Each point is reached from the start by the listed moves, each made 0, 1 or 2 times, or once backwards (-1), plus a little noise. Say if it took an odd or an even number of moves. Then give how often each move was made.
(in the rows, 128 means zero)

Moves:
(1): [150 123 130 125]
(2): [130 150 128 130]
(3): [119 126 164 124]
Start: [124 130 136 133]
Points:
[166  99 142 127] -> odd (2, -1, 0)
[139 145 175 128] -> odd (1, 1, 1)
[135 102 175 125] -> odd (1, -1, 1)
[153 160 213 124] -> even (2, 2, 2)
[127 122 211 123] -> odd (1, 0, 2)

Moves:
(1): [158 131 126 132 142 125 126 126 125 122 131]
(2): [128 151 121 126 131 129 128 126 125 125 123]
(3): [130 138 156 121 120 132 128 135 129 127 125]
(4): [125 130 129 150 126 131 120 140 122 129 131]
(5): [119 123 136 131 143 118 131 136 136 124 129]
(6): [129 127 132 128 139 152 124 124 125 122 123]
(7): [136 134 139 144 129 134 159 129 128 127 118]
(8): [135 126 118 117 132 136 131 152 120 132 120]
(9): [125 128 123 127 121 140 122 139 164 135 131]
Start: [133 129 120 129 140 135 127 137 120 145 125]
Points:
[205 142 105 158 224 122 204 177  74 121  92] -> odd (2, 1, -1, 0, 2, 0, 2, 2, -1)
[ 85  97  90 112 163  84 116 163  97 151 130] -> even (-1, 0, -1, 0, 2, -1, -1, 1, -1)
[230 198 142 121 180 208 184 133  93 117  76] -> even (2, 2, 1, -1, -1, 2, 2, 1, 0)
[190 205 130 106 113 174 150 211 164 163  97] -> even (1, 2, 2, 0, -1, -1, 1, 2, 2)
[139 121 118 221 105 138 166 140 150 164 136] -> even (0, -1, -1, 2, -1, -1, 2, -1, 1)
[124 119 116 146 149  92 171 106 146 141 130] -> even (0, 0, -1, -1, 1, -1, 1, -1, 0)
[176 116 156 165 177 110  85 161  78 130 144] -> odd (2, -1, 1, 2, 1, 0, -1, 0, -1)

Moves:
(1): [146 131 127 132 131 115 124 135 122 133 141 134 124 125 133 114 133 120
 130 130]
(2): [127 150 116 121 138 120 124 133 130 128 127 133 115 126 130 135 127 131
 124 120]
(3): [122 142 142 131 132 122 125 125 119 123 123 112 137 133 134 113 120 131
 139 118]
(4): [132 126 130 141 134 135 137 127 131 119 122 135 122 128 127 122 130 131
 122 132]
(5): [147 119 125 124 142 125 114 132 119 123 124 125 132 119 135 132 120 126
 128 146]
(6): [128 144 128 120 133 147 115 132 147 137 118 119 135 129 143 122 118 118
 139 123]
(7): [124 138 131 124 141 150 147 124 122 127 122 119 132 113 129 131 131 120
 143 134]
(8): [124 111 140 129 133 138 135 158 122 128 106 140 122 133 110 116 124 116
 137 129]
(9): [137 126 123 121 139 112 137 134 146 134 127 127 121 118 134 130 127 129
 135 123]
(10): [115 131 138 130 135 122 134 121 125 162 130 127 144 127 132 123 131 124
 113 122]
(11): [119 122 128 137 122 125 129 142 128 131 148 130 134 137 131 125 120 137
 125 133]
(12): [116 127 137 116 134 127 122 121 124 117 128 142 125 120 126 124 123 127
 138 122]
(13): [136 132 124 126 126 126 131 129 126 127 136 139 143 131 119 123 116 137
 122 122]
(14): [134 123 128 120 135 136 140 129 140 138 128 137 134 157 135 149 145 121
 111 127]
(15): [123 120 116 115 123 115 130 137 124 120 118 135 129 127 146 117 133 122
 126 124]
(16): [138 144 134 136 122 125 124 134 130 126 123 133 126 122 135 143 132 126
 122 124]
(17): [119 122 143 129 125 136 126 137 129 120 138 110 128 124 121 115 142 132
 115 129]
(18): [128 125 132 119 119 140 132 132 120 138 125 132 111 126 139 130 120 138
 131 129]
Start: [136 139 122 112 125 124 119 125 121 102 113 133 138  95 124 141 152 122
 118 136]
Points:
[213 156 131  48 100 109  89 181  91  85 104 185 149 100 214 118 121 109
 142 118] -> even (2, -1, 1, -1, 1, 1, 0, 0, 0, -1, 0, 1, 2, 1, 2, 2, 0, 2)
[189 228  87  91 159 100  85 132 146  95 142 127 115 117 175 143 160 113
 123 113] -> odd (2, 2, 1, 0, 0, 1, 0, -1, 0, -1, 0, 0, 0, 1, 0, 0, 0, 0)
[194  83 116 144 148 143 157 188 136 187 138 177 142  75 126  83  61 154
 138 175] -> even (1, -1, -1, 2, 1, 1, 0, 1, 2, 1, 2, -1, 2, -1, -1, -1, -1, 2)
[134 211 141 131 131  81  69 155 143 171 189  40 194  80 197  49 116 126
 144 112] -> odd (2, 0, 2, -1, 0, 2, 0, -1, 1, 1, 2, -1, 0, -1, 0, 0, 1, 0)
[180 203 173 131 203 164 155 227 196  94 103  93 151 118 191 129 186  57
 165 126] -> even (2, 0, 2, 1, 0, 2, 2, 1, 2, -1, 2, 0, -1, 2, 0, 2, 1, -1)
[123 159 158  81 177 192  78 155  80  37  55 119 129  53  94  58  90 150
 122 142] -> even (-1, 2, 1, 2, 2, 1, 0, 1, -1, 0, -1, 1, 2, -1, 0, -1, 2, 1)
[181  96 137  98 163  71 149 240 161  79  68 201  93  78 151 119 225  42
 107 130] -> odd (2, 0, -1, 1, 0, 0, 0, 2, 2, 0, 0, 1, -1, 1, 2, 2, 1, -1)
[181 184 156  92 137 145  98 215 157 160 114 138 157  90 166 146  57 145
 159 117] -> odd (0, 0, 1, -1, 1, 2, 0, 1, 2, 0, 2, 0, 2, 0, -1, 2, 0, 2)
[149 111 183 147 128 115 125 196  59 172 116 140 155 153 179  48 160 125
  51 143] -> odd (2, 0, 2, 2, 1, 0, -1, 1, -1, 2, 1, -1, 0, 1, 1, 0, 1, 2)
[139 144 192  93 158 154 122 218 100 128 104 141 199 111 215  34 130  85
 133 125] -> even (2, -1, 2, 1, 1, 2, 1, 1, 0, 1, 2, 1, 1, 1, 2, 1, 1, 1)
